Rows are points. The points of each table are mixes of a few directions, plus a little noise. Count the directions of each table, and those that both share. Where both have some left over, give the other angles between the two spaces (their principal angles), to ten degrees, smallest first.

First, 7 rows:
[[-75  40]
 [-39  20]
 [ 34 -19]
 [ 49 -27]
 [  7  -5]
 [-11   6]
 [ 34 -18]]
Second:
[[-22 -27]
 [ 21  25]
 [-37 -45]
 [ 37  47]
 [ 30  39]
 [-27 -35]]
Directions: first 1, second 1, shared 0; angles 80

First, 6 rows:
[[  5 -32  60 -95]
 [-28  15 -31   1]
 [ 23  -2   5  35]
 [-28  13 -26  -7]
 [ 35  -2   8  52]
 [ -6   8 -15  15]]
Second:
[[-44  32 -64  28]
 [-27  20 -39  17]
 [-10   8 -15   6]
 [ 51 -37  74 -32]
 [ 19 -14  29 -12]
 [ 11  -8  16  -7]]
Directions: first 2, second 1, shared 1

First, 8 rows:
[[-14 -19 -17 -17 -64  44  21 -56]
 [-45   3  15  55  54  41 -22   6]
 [ 33  15  26 -72  48 -12 -61  79]
 [-21  -3  -8  59 -13   5  22 -27]
 [ 56  15   5 -29  -8 -66 -13  54]
 [-24   1   9  28   7  38 -25   7]
 [ 22  -1 -17  -4  -8 -61  52 -25]
 [ -8 -10 -12 -21 -16  11  24 -37]]
Second (10 x 8):
[[ -8  -8 -17  34  24 -76  37 -19]
 [-50 -20 -35  12   3 -26  27  24]
 [ 31  40  54  18 -50  20  32 -73]
 [-70 -11 -17 -14 -24  49  -3  46]
 [ 27  15  45 -30  15  58 -71   6]
 [ 30  -8 -10 -36   4  42 -42  32]
 [ -7  -3  -2  43  37 -89  31 -31]
 [-12 -21 -45  10   0 -37  35  14]
 [  4  -4  -4 -25 -10  44 -24  26]
 [ 55  18  31 -11   1  18 -25 -24]]
Directions: first 4, second 4, shared 1; angles 30, 50, 90

First, 9 rows:
[[ 38  14 -29 -57  13  -1  -2   8  20 -42  -1]
 [  1   2  54  10  12  -7 -21  19 -28   5  -4]
 [ 24  14  43 -28  22 -13 -20  20 -13 -17   4]
 [  1  -5 -47  61 -25  30  14  73 -23  38 -10]
 [-19  -6   1  22  -5   7   7 -18 -20  30 -13]
 [-36  -1  30   4  -2 -28  15 -72  21  29  34]
 [-30 -18  -1  32 -18   1   3 -17  18   0   7]
 [ -3  -9 -63 -19 -10  18  16 -34  22 -20 -21]
 [ 24  10  12 -26  13  -6 -12  21   2 -23   4]]
Second (9 x 11):
[[ -1  16   7 -21 -11 -18   8  -7 -35  -8  12]
 [ 27  75 -16  -4  13   8  16 -13 -17 -16  44]
 [ 13  22 -12  13  13  17   2   0  17  -1  11]
 [-37 -95  23   0 -19 -14 -19  15  14  20 -55]
 [-23 -65  12   9  -8  -2 -15  13  22  16 -40]
 [-26 -71  15   6 -11  -7 -15  13  18  15 -43]
 [ 15  49  -5 -14   2  -5  14 -11 -28 -14  31]
 [ 22  38 -23  26  24  31   2   0  34   0  20]
 [  8  31   0 -14  -2  -7  10  -8 -24 -10  20]]
Directions: first 5, second 2, shared 0; angles 50, 60
